Rows are points. Each copy is the shape, with its points in the same order, turned, moved and blurred by noise. Say if it was mirrored as well.
(in the rows, 128 means zero)

Shape, 9 rows:
[[ 79 181 154]
 [141 133  90]
 [115 156 161]
 [115 112 100]
 [173 131 102]
 [ 93 131 101]
 [ 86 158  89]
 [121 102 121]
 [158 114 188]]
Copy 1, 9 rows:
[[ 78 136 149]
 [176 122 136]
 [106 138 128]
 [160  90 132]
 [193 132 112]
 [139  89 152]
 [139 106 182]
 [149  87 105]
 [123 139  57]]
Copy 1 is: mirrored
Copy 2:
[[113  95  80]
 [156 181 112]
 [145 103 106]
 [129 169 136]
 [192 175 124]
 [111 162 118]
 [108 165  85]
 [138 155 152]
 [185  96 160]]
Copy 2 is: mirrored
Copy 3:
[[ 71 158 140]
 [139 103  86]
 [115 149 146]
 [124  83 113]
 [170 115  89]
 [ 96  94 111]
 [ 78 107  92]
 [136  87 133]
 [173 141 173]]
Copy 3 is: only turned
Copy 4, 9 rows:
[[120  70 113]
 [132 163  88]
 [150  97 132]
 [111 162 118]
 [166 175 101]
 [ 92 147 126]
 [ 89 121  81]
 [119 154 142]
 [189 123 175]]
Copy 4 is: mirrored

Shape, 10 rows:
[[133  97 102 123 105  77]
 [129 119  83 111 171  85]
 [145 108 156 114 131 123]
 [104 167 154 133  67 178]
 [ 71 144 185 145  95 149]
 [103  87  85  75 141 125]
 [102 148 107  64 125 112]
 [118 136 142 163  99 157]
 [133 104 117 111 156 112]
 [ 82 138 175 157 103 169]]
Copy 1 (10 x 6):
[[111  68 150 131  96  98]
 [ 78 101 124 110 132  70]
 [113 111 170  98 128 142]
 [179 166 128 129  82 173]
 [126 174 157 153  83 181]
 [ 73  88  98  84  91 119]
 [103 134 121  80  70  95]
 [153 135 132 149 120 161]
 [ 89 102 138 102 131 115]
 [133 167 142 154 105 190]]
Copy 1 is: only turned
Copy 2, 10 rows:
[[154  99 114 123 110  59]
 [183 124  97 149 146  96]
 [146 128 168 112 120 109]
 [ 62 147 122  81  80 138]
 [ 58 167 156 123  99 107]
 [179 111 117 171  90 123]
 [165 169  92 128  91 111]
 [ 71 117 136  94 119 119]
 [160 115 134 141 144 110]
 [ 54 160 154 114 111 140]]
Copy 2 is: mirrored
Copy 3, 10 rows:
[[124 128  88  88 104 128]
 [ 76  95 110 100 149 106]
 [151 106 141 121 109 123]
 [148 169 155 179  65 163]
 [160 145 175 155 104 193]
 [ 70  80 112 106  90 145]
 [ 75 120 159 111  85 119]
 [154 147 132 174 107 158]
 [113  88 120 105 134 129]
 [156 141 162 170 105 190]]
Copy 3 is: mirrored
Copy 4, 10 rows:
[[139  96 110  85 130 102]
 [126 120 100  93 194 124]
 [143 125 160 130 135 129]
 [ 95 183 145 130  56 153]
 [ 67 142 152 165  74 139]
 [119 155 118 107 171  69]
 [ 85 160 145  78 156 105]
 [120 151 117 144  83 153]
 [134 129 126 124 168 118]
 [ 86 155 135 179  78 143]]
Copy 4 is: mirrored
